Rows are points. To make a cloud, some directions were put in groups of two or more. Within a group, all points are equally far from the middle, so they leave a hole (a ring in 2 directions, a hollow ball in 3). The other directions are filled evenly. Then the cloud was stretched, turned, moved and blurred a little. How many holes are there, and how many directions does each take, smallest first?
In the rows, 128 means zero.

Cloud (19 x 3)
[[138 172 162]
 [ 91 141 166]
 [102 156 170]
 [ 89 114 103]
 [ 86 144 162]
 [ 88 173 112]
 [167 137 140]
 [111 101 103]
 [131 139  87]
 [128 182 112]
 [146 102 118]
 [135  97 137]
 [156 133 102]
 [ 74 162 131]
 [118 188 143]
 [ 89 123  96]
 [111 148  86]
 [ 87 148  95]
 [123 163  92]]
Holes: 1 (3)

Cloud (30 x 4)
[[131 110  93 123]
 [141 108 137 132]
 [109 169 129 182]
 [123 139 106 109]
 [150 153 142 121]
 [101 138 168 117]
 [128 184 132  94]
 [170 101 106 134]
 [135 184 119  81]
 [123 109 177 156]
 [ 84 137 150 144]
 [128 153 114 128]
 [ 70 138 167 132]
 [148 159 142 158]
 [131  84 177 187]
 [105 100 142 111]
 [123 115  78 135]
 [143 145 190 175]
 [167 176 152  83]
 [166  95 153 190]
 [140 132 152 103]
 [147 161 181 120]
 [ 98 177 100 166]
 [112 132 143 170]
 [141 194 124 171]
 [125 147 135 184]
 [117 151 108  96]
 [126  93 145 177]
 [ 98 127 152 128]
 [155 113 140 143]]
Holes: 0

Cloud (29 x 4)
[[118  82 113 146]
 [ 95 113 116 171]
 [118 137 137  86]
 [137 101 162 119]
 [110 165 158  73]
 [159  99 148 107]
 [118  89 185  95]
 [174 106 175 142]
 [168 106 175 143]
 [157 149 153  87]
 [116 165 171 143]
 [152 115 129 127]
 [161 121 157  85]
 [157 139 187 129]
 [110 154 100 110]
 [154 111 159 124]
 [ 94 115 112 163]
 [115  90 121 182]
 [ 87 147  98 153]
 [153 103 150 155]
 [133 148 125  72]
 [107  94 114 102]
 [153 151 149 154]
 [122 105 174 115]
 [175 162 169 134]
 [163 179 153  88]
 [165 115 113 158]
 [152  82 142 139]
 [152 141 154  66]]
Holes: 0

Cloud (54 x 6)
[[ 98 153 133  87  97 127]
 [124  98 182 136 131 106]
 [ 89 108 111 102  96 108]
 [ 86 108  87 144 137  98]
 [ 94 140 144 106  91 113]
 [112 166 118 113 153  57]
 [162 131 103 107 169 124]
 [143  83  97 101 111 108]
 [ 93  81 160 113 134 165]
 [ 98 153  91 147 155  84]
 [104  87 139  98 101 116]
 [112 108 101  99  95  62]
 [103  85 109  99 104 107]
 [157 152  79 121 150 127]
 [155 144 125 165  79 116]
 [ 87 130 114 143 173  98]
 [107 124  96  87 104  69]
 [ 99 114  88  73 144  99]
 [ 91  87 136 103 107 130]
 [ 89 155 101 145 166 110]
 [139 148 137 120  87 160]
 [ 99 135 140 131 170  79]
 [ 85 143 144 159 128 120]
 [145 116 140 126 167  58]
 [ 78  89 142 107 118 147]
 [134 142 149 149 142 185]
 [107 151  74 101 102 140]
 [113 167 147 157 133 149]
 [112 136 127  73 121  65]
 [172 139  84 156  98  92]
 [169  98 123 107  84  97]
 [ 99 108 104 154 154  78]
 [143 142 159 120 110 173]
 [137 152 135  93  99 173]
 [160 132 110 177 112 118]
 [136  88 122 158 136 153]
 [131  80 122  99  97 101]
 [145  99 110 157 129 153]
 [144 106 135  82 111 178]
 [156 122 147  99 167 102]
 [122 108 181 111 150 107]
 [116  86 160 155 130 114]
 [141  95 140  84  99  80]
 [102 116 125 162 158  73]
 [158 151  74 104 114 125]
 [166 115 134  74 125 102]
 [117 122 107  84 147  61]
 [134 159  96 177 100  84]
 [151 105 109  71 141 111]
 [186 166 119 103 129  80]
 [167 115  83 108 114 118]
 [150 188 128 131 152  98]
 [141 158 103 177 120 114]
 [129 188 160 124 127  83]]
Holes: 2 (2, 3)

Cloud (79 x 8)
[[ 88 128 166 156 132 133 142 146]
 [101 112 116 153 182 112 143 103]
 [140 148 158 111  99 164 181 164]
 [ 84 177 143 110 127 122 142 136]
 [105 107 134 141 145 199 144 125]
 [122 202 108 117 195 116 134 172]
 [104 163 130 162 131  81 152 172]
 [167 120 145 109 143 145  99 122]
 [127 167 163 150 138 144 185 171]
 [121 166 101 109 180 112 141 134]
 [120 158 146 144 206 114 149 170]
 [ 75 144 148 150 143 126 193 139]
 [138 144 130 166 112 106  89 122]
 [110 106 144 153 101 143 121 127]
 [163 192 164 154 151  82 142 155]
 [109 109 110  89 127 134 102  95]
 [164 109 114 127 120 137 136 160]
 [ 78 129 177 160 171 105 144 119]
 [141 154 146 111 166  95 165  88]
 [121 185 140 103 162 144 166 104]
 [135 205 141 127 163 149 129  90]
 [ 84 173 123 108 115 127 133 160]
 [113 160 132  99 114  71 146 164]
 [131  84 119  78 102 120 147  94]
 [142 133  83  78 128 148 156 111]
 [ 97  90 157  86 115 127 142  86]
 [134 149 160 138 134 122 114 211]
 [104 135 150  76 135 129 175 175]
 [143 177 127 148 102 129 131 187]
 [131 125 124 122 198 103 152 174]
 [139 163 187 150 141  72 132  90]
 [132 178 122 169 198 111 107 157]
 [122 107 102 165 147 153 159  92]
 [107 120  91 142 156 108 168 128]
 [159 132 126 114 153 155 166  90]
 [127  96 108 116 172  71 145 140]
 [144 160 124  95 147 122 207 116]
 [167 107 145  67 131 134 172 149]
 [128 182 180 111 154  79 132 122]
 [156 111 137 122 107 137 122 144]
 [ 98  94 147  90 138 119 114 103]
 [121 192 166  90 149 155 145 137]
 [140 109 109 147 153  52 125 170]
 [136 125 116 179 138  88 151 110]
 [ 99 148 153 171 156  41 139 143]
 [104 183 124 167 116 135 149 167]
 [127 145  79 130 149 112 147 182]
 [109 146 175 114 113  99 139  89]
 [121 150 147 165 174 179 141  95]
 [164 171 138 153 184 130 134 144]
 [157 146 114 125 120 121 213 110]
 [157 123  95 142 124 140 169 121]
 [ 89 136  82 140 147 130 107 104]
 [180 151 153  96 184  94 156 132]
 [151 118 112 133  97  94 161  83]
 [138 132 111  64 150 175 156 126]
 [162 131 133 120 156 167 160 113]
 [160 219 167 124 154 127 146 169]
 [ 91 166 124 124 181 133 153 100]
 [161  93 131  77 125 137 170 116]
 [173 137 120 105 139 108  97 116]
 [135 170 157 129 117 179 154 182]
 [160 120 106  62 134 146 167 139]
 [161 149  94 118 117 153 129 112]
 [ 91 179 120 106 101 147 123 100]
 [109 172 157  93 193 150 129 133]
 [137  77 156 152 145 106  98 121]
 [ 85 113 124 136 119 111 105 137]
 [132 162 100 168 120 149 128 104]
 [136 128 111  71 128 195 136 109]
 [166 153 118 118 153 107 131  98]
 [160 109 134  77 152 134 165 114]
 [121 161 110  99  98  93 183 127]
 [130 139 124  92  85 130 130 116]
 [139 123 170 120 141 173 119 103]
 [147 156 101  93 132 141  91 111]
 [112 166 160 184 145  82 131 148]
 [100 100 140 154 108  80 128 150]
 [ 96  76 144 120 146 127 169 142]]
Holes: 2 (2, 3)
